Each row is a point. Two turns around zero, p and q, are shown by what they do to some points. Where does a point land after both, in the order given? Backwards means that the second turn is done in reverse. Each puzzle has new turns, and all numbers are rounded.

Turn p:
20,-29 -> 0,-35
9,2 -> 8,-4
30,34 -> 44,10
-72,8 -> -54,48
13,-15 -> 2,-20
Turn q:
49,26 -> 21,51
-15,-31 -> 8,-33
-34,5 -> -29,-18
Where do these land?
q, then p backwards: 29,21 -> -13,34
q, then p: -55,38 -> -57,34
q, then p: -10,-5 -> -10,-6
p, then q: 34,-42 -> 37,-40
q, then p: 2,-13 -> 3,-13

Turn p:
37,-64,-27 -> 71,-33,8
-47,2,-16 -> -25,-20,-38
11,6,33 -> -13,7,32
28,14,14 -> 5,24,24
-29,41,-5 -> -37,21,-26
Turn q:
29,-4,23 -> 32,18,7
-52,1,-21 -> -48,-29,6
5,8,-38 -> -12,-7,-37
-33,-42,24 -> 4,-38,44
51,37,12 -> 24,56,-21
Where do these land?
q, then p backwards: -40,63,14 -> -13,61,43
q, then p: 43,-19,17 -> 31,32,22
p, then q: -10,-4,7 -> -1,-11,7
q, then p backwards: -31,-45,-21 -> -30,-48,15
p, then q: 38,5,-17 -> 14,36,-17

Turn p:
-18,-12,-33,-42,40,-19 -> -11,7,-45,-10,55,4
16,58,43,-1,-6,33 -> 29,32,67,-11,-4,0
29,-32,48,3,-7,24 -> 17,-50,36,-15,-12,18
7,11,12,37,13,25 -> 14,1,28,35,-9,15
-21,-8,-67,-20,-15,-9 -> -2,26,-70,-7,-5,-3
4,-2,-64,-7,-4,-58 -> -15,10,-66,10,8,-53
-16,-15,61,29,-21,5 -> -32,-25,50,-3,-32,19
Turn q:
10,-2,-21,17,-32,4 -> 9,-22,-21,13,-26,-8
15,0,14,-21,-4,24 -> 12,15,13,-1,-17,25
17,11,5,35,20,31 -> -7,2,-9,44,13,27
-146,-21,20,15,-8,-64 -> -118,14,-5,-62,10,-92
41,-28,-7,-8,4,30 -> 21,-25,19,11,-12,42
17,28,22,-10,-10,-2 -> 24,31,4,11,-7,-6
6,14,-38,-18,14,13 -> 19,-7,-28,-19,13,25
39,-1,6,-10,16,-36 -> 40,-7,27,3,25,-15
Where do these land?
q, then p: 38,-96,-7,-8,38,29 -> 4,-67,35,-22,-9,82
q, then p: 1,-10,24,-15,-51,-2 -> -11,2,13,-31,-38,-29
p, then q backwards: 25,38,0,43,11,1 -> 34,8,43,22,-13,-16
q, then p: -21,10,-11,1,30,-43 -> -17,-2,-11,5,53,-10
q, then p: -22,25,17,28,14,25 -> -11,40,-1,32,-5,14
q, then p: -18,44,-8,-54,13,-39 -> 25,25,-4,-26,57,-41
q, then p: -2,-11,-15,5,-54,29 -> 2,0,-27,-19,-55,-2

Turn p:
52,-6,-40,-54,84,28,-31,5 -> 57,-45,-61,-29,50,56,11,-22
24,1,45,1,13,-48,16,7 -> 41,24,34,-9,23,-20,-13,28
15,10,-15,-60,-25,-4,-1,-23 -> 15,3,-37,-49,-27,-20,-1,-13
-58,25,-15,-22,73,-9,10,41 -> -45,-24,1,-37,82,17,21,21
11,14,1,40,-46,20,36,1 -> -11,29,12,33,-47,-2,32,16
-32,-9,8,1,-27,-30,-26,30 -> -32,-8,6,0,-2,-19,-46,28
-25,8,48,32,-38,38,5,10 -> -35,26,50,12,-41,27,-7,4
-31,-27,-15,39,-28,26,8,-50 -> -31,-9,17,40,-33,-21,15,-52
28,-62,-28,15,6,-1,-7,-10 -> 35,-50,-8,40,-8,-12,-4,-15
16,46,11,9,-12,-21,-10,-10 -> 5,54,-14,0,5,-6,-10,6
Turn q:
19,4,16,5,-45,37,-9,40 -> 8,5,33,-10,-24,49,35,17
-42,-1,62,-28,-17,-22,4,-77 -> -54,21,49,9,34,-43,-9,-65
-9,14,-44,3,12,-9,39,8 -> 3,4,-59,-15,-12,-10,9,-4
34,25,-3,-19,32,7,35,-28 -> 35,18,-21,-32,36,-7,-9,-27
-12,-16,52,-45,49,-33,7,13 -> -15,-24,22,-22,59,-54,9,23
-13,-21,-8,23,8,-36,21,46 -> 1,-14,-25,19,-15,-32,36,38
-8,-20,-28,-43,4,5,-23,-35 -> -13,-40,2,-17,-3,-1,-42,-33
69,-2,-55,33,-37,21,-48,-18 -> 65,0,10,19,-63,49,-46,-12
-18,23,-14,24,-31,-6,-39,15 -> -23,21,8,13,-45,15,-16,25
-45,-30,3,46,-37,13,-19,33 -> -39,-12,7,54,-34,27,30,25
24,24,18,1,63,24,31,3 -> 30,19,-27,-18,67,8,3,13
Where do these land?
q, then p: -7,-46,-60,35,14,22,9,-23 -> 0,-31,-28,69,-21,-6,10,-34
p, then q: -27,-27,-24,5,16,-43,45,-23 -> 10,-7,-11,19,17,-74,16,1
p, then q: -27,10,-8,55,-18,0,9,-5 -> -30,39,-15,36,-1,-9,15,9
p, then q: -39,14,-26,47,-39,-39,21,8 -> -40,31,-25,28,-23,-43,19,38
p, then q: 59,8,33,-29,-4,-21,-19,30 -> 43,-7,26,-43,-17,31,-15,37
p, then q: -38,19,-29,40,35,0,-12,9 -> -28,3,-49,34,34,2,-8,13
q, then p backwards: 12,4,30,-67,-20,20,-27,37 -> -35,-14,50,-44,17,18,33,31
p, then q backwards: 9,-12,-11,3,31,39,51,-12 -> 14,-36,21,-3,-31,25,40,22
q, then p: 17,-17,61,-30,1,6,-26,-4 -> 27,4,57,-23,23,21,-19,-3
p, then q: 40,46,34,-61,-16,17,-51,-15 -> 6,3,21,-72,-26,47,-56,-19

Turn p:
-49,2,-11,20,23,-14,13,14,37 -> -15,-39,-24,-38,35,12,9,12,-3
39,-24,11,43,3,-40,-29,35,12 -> 9,-26,3,23,17,-59,-1,29,45
-14,-2,47,-5,47,-25,1,39,18 -> 13,-31,35,-45,29,-35,27,1,-2
60,-35,-2,4,32,-14,-7,4,39 -> 38,-43,11,28,5,-16,10,-21,51
9,53,-34,-6,-12,28,15,-25,-43 -> 18,64,-29,20,-2,32,-2,-4,-32
-4,31,-3,-11,-35,47,-34,-38,-10 -> -36,55,2,21,1,24,-28,-33,-6
-33,-37,2,12,30,22,18,52,0 -> 6,-54,30,-10,25,11,-8,35,-33
0,19,-37,-54,-49,-1,-21,-42,-40 -> 0,64,-22,-6,-58,22,-46,-18,-1
-8,-46,22,42,49,-14,11,-9,-6 -> 3,-63,-7,15,8,-40,17,-8,-31
0,38,6,-43,-88,11,31,-30,-7 -> -38,72,2,-6,-59,48,21,7,12
Turn q:
2,-38,-22,29,12,21,39,14,24 -> 7,-19,-47,-11,-1,-26,34,31,14
30,-71,10,-16,20,5,13,12,39 -> 34,-38,-31,-43,45,8,25,21,-3
44,-30,-15,-16,-11,40,-24,24,-56 -> 48,-12,-35,8,-36,55,-17,4,-30
4,23,51,49,28,-1,35,-31,-17 -> -6,33,17,61,28,-1,49,18,16
17,38,-7,-76,-4,-30,20,-9,-46 -> 15,57,34,-34,-25,25,9,-50,-36
-51,54,7,-65,8,10,44,-7,-21 -> -62,40,33,-25,-31,8,39,-28,-45
22,45,12,25,8,16,-17,4,45 -> -26,-2,10,5,8,23,-6,8,66
-12,-24,-58,46,-8,-25,-30,29,-36 -> 26,11,-46,21,-25,-42,-62,15,-9
2,2,52,-26,-34,12,2,-56,8 -> 2,-37,59,17,14,17,35,-31,-9
-25,-25,-1,35,-7,-44,-11,51,26 -> 3,-2,0,-18,19,-47,-42,56,6
7,36,-30,14,-20,12,-16,-11,-8 -> -6,4,0,19,-38,2,-18,-23,27
-39,-12,1,1,8,-17,-54,-21,40 -> -33,-35,5,0,44,-22,-43,-20,3
Where do these land?
q, then p: 27,-75,-56,14,-20,-43,-59,-13,22 -> 50,-28,-19,28,-23,-43,-55,-47,63
p, then q backwards: -35,3,-29,36,-3,6,56,-14,-7 -> -9,-37,9,-7,33,57,9,20,-22
p, then q backwards: -49,43,34,-12,-23,10,-30,-21,7 -> -37,42,-9,-44,41,-20,4,5,15
q, then p: 13,18,-27,-22,8,20,-1,13,21 -> -12,4,3,-13,-11,41,-17,-15,10
q, then p: -6,-4,-12,-10,36,10,-21,-58,6 -> -2,-24,-47,11,1,7,-1,-41,-29
q, then p: -1,22,54,18,-4,38,25,-21,4 -> -26,-32,15,10,17,15,47,27,-29
q, then p backwards: -15,-3,-11,-1,2,37,-5,17,-13 -> -21,-18,-15,9,-20,-1,19,-18,-8
q, then p: -19,37,42,57,34,-49,-37,19,-29 -> -10,19,-5,-15,97,-51,1,9,-4
q, then p: 6,-60,-22,-51,21,-37,-24,61,11 -> 73,28,32,-20,-17,-3,-67,-24,3
q, then p backwards: 34,18,18,20,-30,-5,84,24,6 -> 45,19,34,-22,-28,-42,51,41,-3
q, then p: 43,1,8,-48,-19,13,13,-8,-28 -> 1,31,28,42,-28,25,20,-18,-11

Turn p:
9,8,4,-1,-11,66,26,-13,-33,2,-20 -> -8,-6,53,28,9,39,-5,8,13,16,-34
10,38,-29,56,-43,5,-29,-10,12,0,17 -> -10,46,-3,12,-36,18,-7,-54,7,32,28
-6,-32,-34,21,-33,-40,-4,-63,-3,0,17 -> 21,-16,9,-13,-37,-32,45,-63,-10,14,2
48,-22,48,-20,45,61,-8,18,10,-2,-5 -> 31,-16,24,-19,19,33,-33,74,37,13,5
28,-5,24,-5,-17,28,-2,45,-22,48,-1 -> -20,38,23,-10,21,21,17,53,-6,28,1
-19,-12,27,16,-30,45,-44,22,-7,15,-15 -> -53,1,31,-2,-23,8,-15,30,5,34,24
33,-2,41,-54,55,-3,-16,24,-17,-44,-41 -> 28,-20,-15,-19,6,-11,-64,70,-6,-17,-46
37,-1,69,-19,65,-11,22,37,-19,-12,-17 -> 45,8,6,1,46,-22,-44,78,-9,-22,-10
-45,0,-44,5,31,-25,27,-18,40,0,21 -> 7,-36,-45,23,13,-2,29,-42,7,-36,25
-32,3,-65,19,-32,-27,-19,1,-24,0,49 -> -21,2,-22,-9,-17,18,29,-66,-58,12,21
-25,25,-11,40,-7,-1,-34,-15,-12,41,-16 -> -29,9,-12,40,-11,-17,7,-16,-3,53,16
-12,29,-32,-27,-28,-36,-15,-38,23,14,16 -> -16,4,-41,-24,1,-19,20,-59,16,11,-19
-62,11,14,8,-13,-10,53,-33,36,-25,43 -> -14,-24,20,6,35,-20,4,-68,20,-57,31
36,-39,-12,-39,18,-52,42,42,15,-37,-50 -> 38,9,-28,-13,-27,-15,16,53,-13,-80,-45
Turn q:
23,17,-28,17,-43,-32,-12,-13,-16,12,33 -> 19,29,-29,13,4,-39,-3,27,-27,34,11
16,-33,-2,-26,-14,2,48,-26,25,-10,-70 -> -10,-36,-14,-3,-59,-4,48,-14,47,0,-31
13,9,-19,-26,-2,3,-42,-35,-29,-22,38 -> -1,40,-19,-17,-13,-16,3,0,-51,-24,34
-4,12,53,-2,43,30,33,14,27,45,2 -> 41,-29,35,-5,33,50,9,-39,26,5,0
-7,1,-40,19,-36,2,-34,8,3,-63,6 -> -36,45,0,7,-32,-39,-42,25,-4,-14,-6
-52,42,25,0,18,-21,-10,25,-11,-42,38 -> -42,60,34,-1,51,24,-6,6,-8,-6,3
47,-18,-40,-16,-12,-31,-6,-27,39,16,-58 -> 22,-34,-39,-32,-32,-58,28,13,29,-8,-30
-8,-17,-18,-32,-59,-2,-24,-10,25,-5,-16 -> -23,3,-15,-38,-43,-33,-7,8,20,27,19
-30,-28,-65,-11,-11,2,3,-37,-8,4,-50 -> -41,-26,-67,-18,-37,-12,-7,-15,-4,1,-34
-44,-6,62,61,18,-9,-26,60,-72,-12,-42 -> -64,-52,78,37,41,26,-19,37,-47,4,-25
41,-13,15,-22,37,9,45,41,7,51,28 -> 66,-29,-9,15,25,52,15,14,32,-9,28
-35,42,3,28,10,15,-54,21,-18,-35,39 -> -23,51,37,-5,31,2,-55,5,-42,-15,3
22,19,25,-3,20,36,57,-11,0,32,5 -> 53,-8,7,17,-5,49,24,-32,5,12,-10
18,-29,30,13,30,-3,21,-9,29,30,48 -> 40,-14,1,31,36,-1,10,-35,24,-8,41
Where do these land?
q, then p backwards: -17,22,-31,8,7,-3,-28,25,52,32,0 -> 26,30,44,-42,18,-5,-17,-18,15,-18,17
q, then p: -9,14,2,21,-49,33,-25,15,-4,43,4 -> -16,10,-5,-32,6,-11,20,28,-8,64,4
q, then p: -20,-2,42,0,8,25,-5,16,-20,-73,-5 -> -42,-4,49,11,15,-21,-54,-14,5,-15,22
p, then q: 41,-37,-10,-35,12,-46,-27,-26,-34,-42,-14 -> -1,-35,-18,-21,-49,-17,45,65,-13,5,7
p, then q: -11,45,-32,9,8,10,5,-14,-4,42,-33 -> 10,-21,-17,16,16,-11,-31,-28,3,18,-54
q, then p backwards: -14,52,-22,-3,-44,-23,24,35,17,48,-6 -> 62,21,14,-32,22,21,-42,-13,-13,42,-3
p, then q: 76,-7,4,6,34,-25,5,-42,10,-49,22 -> 66,0,6,-23,-45,-46,36,32,-8,-29,16
q, then p: -3,14,10,-12,8,41,18,52,18,66,-3 -> 12,-17,5,-37,-6,40,8,53,46,38,7
p, then q: -38,33,6,-33,-26,23,3,-11,40,48,4 -> -23,3,-23,-20,35,12,-12,-58,45,-6,-20
q, then p: 15,-57,-7,15,-2,-3,27,-17,1,-38,-19 -> -5,9,20,14,-42,-17,16,-36,-2,-36,30
q, then p: -41,-64,3,7,11,36,18,9,-75,-65,61 -> -37,-21,50,35,-7,36,-44,-70,-41,21,73
q, then p: 20,-13,34,17,31,-69,-14,-40,-1,-11,-10 -> 49,-10,2,30,23,-42,8,-4,-30,-55,-2

Turn p:
-27,42,32,16,3,-14,20,-52,70,16,27,0 -> 0,30,41,21,13,39,24,-62,55,24,10,-17
9,23,-17,-22,1,33,-31,-43,-25,2,-30,9 -> -1,-8,29,6,-19,-28,-38,3,23,-49,-15,12
-51,19,18,0,-44,6,12,-27,-20,-37,43,-27 -> -7,0,1,-31,46,10,-46,-36,12,12,-12,-58
3,-41,34,14,0,-9,31,-10,-24,2,-16,55 -> 33,-13,34,-30,24,-16,51,8,-31,-11,-12,2
44,22,-10,-50,12,31,30,27,41,41,11,3 -> -25,14,40,9,-53,34,-2,46,12,42,7,27
48,-14,9,36,7,18,49,34,61,14,-48,-18 -> -44,7,0,18,-63,-5,83,9,-11,29,-5,-12
21,32,-31,12,26,21,4,-10,-37,1,-10,-38 -> 9,-24,-27,12,-41,-2,-22,20,34,-19,-26,-20
14,-24,-28,-1,-8,-64,30,-1,4,-8,-75,15 -> -10,22,-31,-39,5,-52,66,19,24,-15,0,35
-50,8,12,45,-40,-1,5,11,-39,33,54,61 -> 73,40,11,-37,23,41,-16,-33,-53,-6,-24,-17
-30,-19,-66,-50,-4,-10,-36,-18,52,-16,32,-56 -> -33,7,-32,23,12,-34,-67,-29,39,63,29,37
-47,-15,61,-23,16,-20,-37,13,-21,-4,-39,12 -> -16,5,7,31,80,-3,13,17,-24,-44,-13,13
5,8,-18,7,56,8,-34,68,13,-34,14,12 -> -20,-44,-46,23,-13,49,-5,-2,-34,-5,7,48
32,-12,-7,8,14,30,-24,0,-60,17,34,-23 -> 44,-33,-8,20,-24,-7,-44,34,-19,-7,5,-28
30,-29,13,7,-38,-31,-19,7,-14,-28,3,-6 -> -4,-4,-19,-25,14,-27,6,7,-24,-12,51,-22
Turn q:
8,-13,12,-32,32,-57,57,-14,-15,4,-80,2 -> -24,-63,38,-45,-18,2,63,6,-21,31,-44,-8
-29,24,83,42,-14,-20,56,6,-14,-7,-9,40 -> -31,25,35,-24,7,-47,67,-70,5,-6,19,15
-59,-34,25,-11,-28,-12,-47,-22,47,4,27,-62 -> -45,-12,27,29,44,-11,-80,-10,11,-35,-7,-46
-43,7,-49,23,13,14,-8,32,-22,17,45,-3 -> -8,42,-33,32,-10,-3,-14,19,26,41,34,-31
16,-1,24,-11,-7,5,4,-11,-4,-45,-19,-9 -> -9,-5,6,-26,5,23,13,-5,-23,-39,-2,6
-5,39,-39,10,-16,39,-18,-22,11,1,2,15 -> -5,12,-55,4,-4,-1,-33,-2,-9,11,7,39
15,-29,-8,-30,-26,-14,16,-10,24,20,13,59 -> 19,-20,24,-17,-29,-4,-15,-7,59,3,-14,38
18,33,17,-18,42,24,9,-1,35,-27,-5,-41 -> -10,-7,-17,12,65,28,26,23,-23,-18,-17,16
24,16,40,-25,-30,0,-44,9,-33,30,32,-8 -> 49,41,8,-17,10,-45,-25,10,-4,-32,-21,-18
-24,-25,-47,-6,-17,-53,-65,39,-19,12,29,22 -> 14,-10,-2,9,-51,-40,-42,49,38,-2,42,-46
86,23,12,47,-10,0,65,-2,35,13,-7,-26 -> 16,11,27,65,-8,13,56,-16,-37,-11,-45,65
-18,11,-33,19,-4,33,38,66,-44,8,-11,16 -> -5,58,5,-11,-26,12,26,21,-9,61,42,8
15,-27,16,-6,33,38,-79,-40,11,-9,-22,8 -> 52,-52,-29,-19,37,20,-46,-22,-24,-20,19,-13
-2,-22,-54,-1,33,1,17,-30,-13,-21,5,-14 -> -13,-20,-36,11,-24,53,6,6,9,16,-14,-24
Where do these land?
p, then q: -18,-17,-1,-14,-11,47,0,57,-9,48,10,-9 -> 23,34,-2,-20,-15,-41,-1,6,-54,32,26,-15
q, then p: -5,40,-20,32,2,-10,50,-17,16,11,-46,-22 -> 47,31,1,-22,19,-17,18,-1,-10,-11,-63,1
p, then q: 34,-18,-48,21,48,-18,-41,-32,-23,43,-52,-29 -> -13,-26,17,54,-77,-14,25,13,4,-39,33,43
p, then q: -55,-5,13,-36,42,26,23,-44,14,-42,10,13 -> 17,-73,24,-14,42,10,-5,-49,5,25,6,-13
p, then q backwards: 22,-52,10,6,-30,-23,48,1,-1,-12,49,48 -> 2,-11,30,-11,33,24,-2,34,-42,14,-69,35
p, then q: -25,13,10,-18,-61,-35,-1,-19,24,-52,-12,-36 -> -51,-26,-43,12,48,-11,-14,22,33,6,-24,-35
q, then p backwards: 45,-25,37,33,27,36,-5,-4,34,-15,4,48 -> -4,0,7,26,46,-41,-31,-32,13,-7,33,56
p, then q: -17,26,10,1,-35,7,-37,33,-50,-17,-8,24 -> -1,7,-42,-45,2,25,1,33,-21,-27,27,-28
p, then q backwards: -50,22,32,36,16,20,-30,9,-40,-32,23,-23 -> 2,-23,12,5,30,15,-37,-64,12,-11,13,-54
p, then q: -1,-8,-58,18,23,34,-39,4,-34,31,46,-1 -> 64,-9,-9,7,-56,-13,-39,2,-35,-24,15,11
p, then q: 7,21,10,-49,-40,-66,6,60,50,-9,-26,-12 -> -44,46,-46,-6,39,-22,9,32,61,49,20,10
q, then p: 44,-15,-8,-17,-5,-54,-19,-42,22,54,5,15 -> -16,16,-10,0,-5,-65,59,2,-23,-20,44,8
p, then q: 20,18,13,-12,26,35,45,-6,-3,-9,-2,-17 -> -15,1,59,1,19,12,-25,-8,-15,14,9,4
